Each point is reached from the start by the listed moves, each made once or not at all, plus a little noise. Say if it took an odd or an even number of moves. Then give how often each move was made.
In the rows, zero is written as 128.

Moves:
(1): [166 164 112]
(2): [ 92 165 126]
Start: [ 99 135 122]
Points:
[ 99 207 102] -> even (1, 1)
[135 173 105] -> odd (1, 0)

Moves:
(1): [180 115 112  80 126 119 152  79  95]
(2): [137 199  76 135 118 148  97 147 110]
(3): [139 174 211 107 128 151 127 129 120]
(4): [191  96 119 192 110 138 172 120 112]
(5): [149 140 131 144 171  91 100 132 130]
(6): [136 118 130 145 166 183 138 132 119]
Start: [ 65 103 131 142  93 185 119 148 126]
Points:
[148  94 115 125 174 192 127 109  89] -> odd (1, 0, 0, 0, 1, 1)
[149 168  65 119 120 157  84 118  76] -> odd (1, 1, 0, 0, 1, 0)
[153 134 206 103 172 213 123 105  78] -> even (1, 0, 1, 0, 1, 1)

Moves:
(1): [165 149 146 138 133 108 146 143 121 136 154 133 140 150]
(2): [139 184 127  98 101 143 125 127 120 148 133 126 138 119]
(3): [123 153 177 140 120 126 130 108 133 130  82 131 128 128]
(4): [118 130 125 176 142 136 152 136 126 148 138 124 120 101]
(5): [147 127 123  99 169 139 137 107 109 114 136 121 127 115]
(6): [151 116 102 135 130 166 125 119 137 137 109 123 137 128]
(7): [113 120 109 120 132 120 181 147 127 138  88 130 146 118]
(8): [116 130 142 115 141 125 133 164 111 135 106 112 121 138]
(9): [105 132 153 116 157 106 111 160 181 144 140 110 147 120]
(10): [131 110 135 115 137 120 139 117 134 161 138 125 103 126]
(11): [118 115 151 124 117 139 136 131 128 124 151 118 135 127]
(12): [112 133 134 120 138 143 123 134 128 125 137 157 122 146]
Start: [161 180 127 141 129 104 129 112 100 134 147 115 113 120]
Points:
[122 212 217 128 164  77 119 160 140 160  91  84 127 122] -> odd (0, 0, 1, 0, 0, 0, 0, 1, 1, 0, 0, 0)
[129 184 180 139 219  84 212 121 142 201 102  90 116  60] -> even (0, 0, 1, 1, 1, 0, 1, 0, 1, 1, 0, 0)
[161 191 184 118 183  68 136 154 151 187 205 128 113 151] -> even (1, 0, 0, 0, 0, 0, 0, 0, 1, 1, 0, 1)
[157 204 176 153 122 103 132  92 105 136 102 119 112 120] -> odd (0, 0, 1, 0, 0, 0, 0, 0, 0, 0, 0, 0)
[142 204 200 186 174 125 209 165 158 192 122 118 164 116] -> even (1, 0, 1, 1, 0, 1, 1, 0, 1, 0, 1, 1)
[209 219 165 182 192 154 173  90  87 156 136 137 119 120] -> even (1, 0, 1, 1, 1, 1, 0, 0, 0, 0, 0, 1)
[210 249 129 163 136 143 171 161  74 198 149  93 130 116] -> odd (1, 1, 0, 1, 0, 1, 0, 1, 0, 0, 0, 0)
[126 193 205 177 172  82 149 123 161 205 134  94  99  85] -> even (0, 0, 1, 1, 0, 0, 0, 0, 1, 1, 0, 0)
